Every row gives one point. The window is the flat piece filled in between its corners: a triangle in 3 columns, a solid with four corners in 4, and so on. A path goes straight from each point to the next, and from the last back to the first. List the points from which the path goes on through the window.
(in the rows, 128 means zero)

Window (4 x 4):
[[125 103  78 179]
 [153 141 166 118]
 [118  87 130 163]
 [102 144 131  94]]
Path:
(1): [117 107 139 168]
(2): [122  70 116 148]
(3): [121 118 114  99]
(4): [ 91 157 145 121]
(5): [ 97 105 134 207]
(6): [160  66 113 145]
(7): [149 117 140 119]
(8): [121 179 188 125]
(9): [119 156 140 155]
(10): [148  95 111 132]
(11): [124  70  70 157]
(12): [105 121 118 187]
(13): [129 164 134 168]
(14): [152  81 145 103]
(15): [143 108 138 123]
(16): [133 152 168 153]
Through the window after points: 1, 3, 7, 9, 13, 15

Window, 6 rows:
[[129  98 128 178 100 166]
 [131 148 162 209 112 127]
 [136 125 172 101 125 107]
 [153 121 129 129 157  94]
 [130 157 186  72 157 151]
 [ 96 107  87 142 105 119]]
Path:
(1): [103 121 161 107 189 142]
(2): [161 151 156 140  92 131]
(3): [147 173 172  90 141 148]
(4): [110 124 180  84 160 143]
(5): [ 92 123 162 207 154 117]
(6): [157 155 155 181  89 133]
(7): [145 147 118 168  79 119]
(8): [123 102 136 192 122 130]
(9): [ 89  95 170 164 142 120]
(10): [150 153 115 128  88 169]
(11): [152 152 150 106 125 134]
(12): [119 120 164 122 146 145]
(13): [104 130 169 172 135 117]
(14): [169 149 145 131  81 147]
(15): [141 149 124 175  96 133]
(16): [110 106 156 181 126 135]
Through the window after points: 1, 3, 5, 11, 15

Window:
[[129 125 172  99  65 159]
 [ 75 116 151 146 109 109]
 [115  75 134  85 134 146]
 [103  81 159 127 112 165]
 [190 117 120 117 196 127]
 [136 144  57 142  97 143]]
Path:
(1): [142  49 133 130 109 109]
(2): [105  60 163 119  72 119]
(3): [ 80 128 135 117  96 176]
(4): [157 129 110 116 167 149]
(5): [160  98 122 117 150 122]
(6): [170  75 125 130 149 112]
(7): [116 121 132 130 170 143]
(8): [134 158 106 123 155 185]
(9): [170 108 101 118 128 137]
(10): [134  96 129 119  83 129]
(11): [116 130 135 122 101 161]
(12): [ 97 130 142 125 117 186]
Through the window after points: 4, 10, 12

Window, 8 rows:
[[110 165 171 170 122 113 161 177]
 [126 151 147 154 161  86  84  60]
 [113 142 101  56 151  96  67 173]
 [133  94 110 110  38 113  91 183]
 [197 129  86 179  77 146 137 132]
 [161 126 164 139 142 152 125 163]
 [116  89 124 123 188 118 116  71]
 [104 159 115  85 117 157  81 179]]
Path:
(1): [117 164 160 118 126 113 147 128]
(2): [141 113 126 111 136 121 117 100]
(3): [128 113  94 176 160 126  59 132]
(4): [135 122 133 167 122 116  92 151]
(5): [149 132 124 114  89 134 158 105]
(6): [149 143 132 123 135 123 129 117]
(7): [137 123 122 171 170 156  84 177]
(8): [104 115 140 161 130  98  73 156]
(9): [144 138 132 117 136 131 163  98]
(10): [154 139 138 130 107 131 137 136]
(11): [121 128 121 173 135 102  87 131]
(12): [131 124 129 176 130 119  95 192]
Through the window after points: 8, 10, 12

Window, 9 rows:
[[130 126 131 139 162  72 139 152 129]
 [ 91 178  56 144  81 170 121 136  95]
 [167 156 130 118 175  93 123 108 167]
 [196 120 120 114  69 118 106 170  80]
 [164  95 110 135  87 146 120 158 130]
 [105 139 183 178 129 164 121 120 137]
 [ 98 158  93 100  72 132 162 133 107]
 [150 114 132 103 188  91 111  89 133]
 [ 97 148 167 110 153 193  93 139 154]]
Path:
(1): [124 138 141 118 112 137  88 138 126]
(2): [169 121 115 115  89  98  92 154 124]
(3): [168 131 129 123 106 139 126 148  84]
(4): [153 134 164  94 146 173 167 152  93]
(5): [112 123  90 163  67 125  62 134 130]
(6): [105 135 100 128 100  85  93 134 119]
(7): [196 123 126 101 148 147 166 150 117]
(8): [140 139 144 114 141 176 129 153 131]
Through the window after points: 2, 8

Window:
[[124  73 120 172 129 167 179  99 134  85 112]
 [154  96 101 199 151 136 222 123 138 120 105]
 [141  80 128 178 122 131 193 112 191 138 135]
 [156 162  97 145 116 125 109 117 138 157 115]
 [102 178 146 101 146 137 121 176 116 146 121]
 [171  61  97 144 102  71 178 103 160 141  45]
 [158 172 170 110 133 149 135 130  91 141 160]
 [159 170 144 114 137 131 127 165 137  75 144]
 [166 128  87  70 127 147 127 180 130 169 104]
 [142 197 155 103 116 173 172 131 150  83 115]
 [159 107  86 107 158  91 165  83 172 130  90]]
Path:
(1): [134 164  82  88  93 116 163 120 126  94 161]
(2): [165 133 128 119 150 149 134 148 134 141  83]
(3): [155 118 122 135 147 148 147 117 159 140  84]
(4): [125 108  98 137 108 122 171 149 139 106 127]
(5): [120 102  77 170 113 104 212 113 137 131 129]
(6): [179 106 144 154 162 155 165 123 164 117  89]
(7): [165 143 159 126 170 139 122 125 143 141  80]
(8): [141 143 109 127 101 128 164 131 127 123 168]
(9): [133 134 116 147 100 133 169 134 132 120 139]
(10): [157 138 132 152 145 164 145 138 135 129 101]
(11): [185  84 149 152 168 161 120 137 166 115  97]
(12): [135 116 102 160 117 114 208 120 148 132 120]
(13): [119 147 116 123  93 129 202 138 142 119 140]
(14): [183 147 164 144 178 172 124 116 141 113  97]
(15): [163 129 153 111 152 153 127 144 167 132  78]
(16): [147 129  74 132 111 126 192 142 112 131 138]
Through the window after points: 5, 7, 11, 13, 15

Window:
[[ 76 118  98 112  86 105 188 125 132  74 165]
 [125  84 106 154 112 125  70 102 130 100 103]
 [130  86 204  82 165 136 106 105 124 112 117]
 [128 159 147 129 152 130 113 118 147 145 166]
 [ 85 158 139 109 125 116 158 117 171 111 108]
 [100  95 145 183 157  95 147 173 146 151 125]
 [107 117 123 102 146  69 121 106  63 137 102]
 [116 158 118 119 190 154 121 121  83 140 112]
 [193 110 159 194  84 101 116 206 109 112 136]
 [ 83 136 165 139 139 113 147  70 115 112 112]
 [153 104 101 164  34 130 110 154  72 150 121]]
Path:
(1): [129  98 144 111 148 116 129 109 125 117 117]
(2): [103 115 166 118 126 116  88 120  94 116 116]
(3): [ 99 122 128 149 101  97  98 190 105 113 165]
(4): [142 114 119 113 129 140 167  72 157 115  81]
(5): [125 105 115 118 146 140 184  79 143 113 157]
(6): [ 71 132 164 115  92  87 103 163 103  91 108]
(7): [102 119 163 140 129 104  95 134  88 109 124]
(8): [183  76 159  81 133 155 151 106 152 142 113]
(9): [139  98 140 112 130 106 179 106 136 108 104]
(10): [ 52 169 163 163 135 129  81 103 108 134 137]
(11): [106 142 148 132 125 122 108 136 112 114 124]
(12): [166  85 137 148 147 110 180 135 177 160 140]
Through the window after points: 1, 5, 7, 9, 11

Window:
[[166 182 179 190  95 127 129  97 171 159 101 123]
 [ 84 108 177 119 208 178 151 106  88 140 175 125]
 [114 157 181  82 211 153 146 132  65 109 137  88]
 [103 158  76 156 131 121 127 112 145  74 143  68]
 [109 115 120  96 132 125 169 133 184  68 163  86]
 [123 113 178 175 126 174  78 146 131 128  97 131]
 [146 135 108 175 137  98  96 159  80 122  99 136]
 [136 156 135 147 140 145 164  91  72 135  72 107]
 [161 148 112 156 162 137 115  65 145 151  88 113]
 [160 173  93 109  87 131 118 154  75 116 128  91]
 [132 120 165 153  47 103  56  98  76  85 104 130]
 [ 98 147 123 125 158 122 135 152 152 168 115  83]]
Path:
(1): [102 134 142 125 163 150 130 124 123 126 133 133]
(2): [ 94 162 137 139 118 123 118 129 118 102  94 150]
(3): [147 101 163 155 114 149  91 122 120 118 127  93]
(4): [163 114 140 170 131 142 157 109 104  96 132  54]
(5): [100 180 116 110 148 124  95 129  92 107 117 147]
(6): [ 96 182 124 140 149 161 112 111 124  94 117 160]
(7): [149 103 153 143 146 108 120 135 118 147 135  80]
(8): [153 112 130 150 144 114 122 129  96 120 104  98]
(9): [115 172 117 148 132 134 130 123 113 120 109 133]
(10): [ 89 157 124 131 120 150 113 110  96 106  86 167]
(11): [152 138 138 155 147 116 158 135 112 126 136  37]
(12): [131 106 163 154 167 143 139 113  82 133 152  71]
Through the window after points: 2, 8, 12

Window (14 x 14):
[[125  99 141 112 129 154 115 164  87 135 105 188 190 178]
 [146 141 147 118 170  92 135 159 113 144 108  77  91 130]
 [139 155 136  67 143 119 157 124 174 189 101 117 129 152]
 [143 110 154 100 178 151 120 126 117 167 127 133  90 107]
 [177 150 145 122 133 128 117 145 135 144  98 133 133  96]
 [153 121 136 150 124 126 155 133 135 173 110 130  88 143]
 [137 111 119 112 135  89 116  95  72 100 132 184 154 144]
 [122 124 161 149 162 133 127  94  82 100  75 183 182 158]
 [136 124 137 104 123 166 154 122  91  80  99 156 152 153]
 [135 178 138 178 142 202  70 168 181  93 136 176 122 216]
 [112 120 164 103 142  98 160 155 173 154 111 115 100  90]
 [149 116  93 197 185 204 101 163 150  85 146 160 177 183]
 [104 140  86 174 142 207  64 156 158 122 106 137 132 164]
 [131 106 169 136 120 141 113  95  79 107 137 136 191 151]]
Path:
(1): [162  83 143 128 129 130 122 127 126 112  92 163 151 166]
(2): [112 136 137 133 137 161 111 138  99 132 129 147 163 151]
(3): [126 144 140 132 150 130 157 123  99 155 139 149 139 134]
(4): [143 117 135 125 133 131 107 142 144 110  85 140 142 166]
(5): [168  69 134  81 155  96 136 146 135  77  69 135 129 154]
(6): [105 197 138 168 131 195  96 118 105 158 163 176 161 150]
(7): [130 166 149 114 139 140 146 135  85 100 153 136 147 115]
(8): [145  47 141 162 135 137  97 105 144 171  47 172 155 209]
(9): [167 113 134 129 146 137 114 139 134 135  92 140 117 157]
(10): [ 85 161 155 131 152 130 134 116 113 136 140 159 190 127]
(11): [ 93 155 125 172 152 146 127  98  69 120 179 166 167 162]
(12): [181  87 129 108 146 149 108 157 153 100  79 148 141 147]
(13): [166  76 183  95 119 124  86 158 124 108  87 125 141 154]
(14): [124 143 124 144 146 162 134 124 124 129 122 170 148 154]
(15): [128 153 146 127 141 154 134 144 103 142 126 172 138 158]
(16): [153  96 128 144 149 137  92 119 130  97  94 130 162 159]
Through the window after points: 1, 7, 11
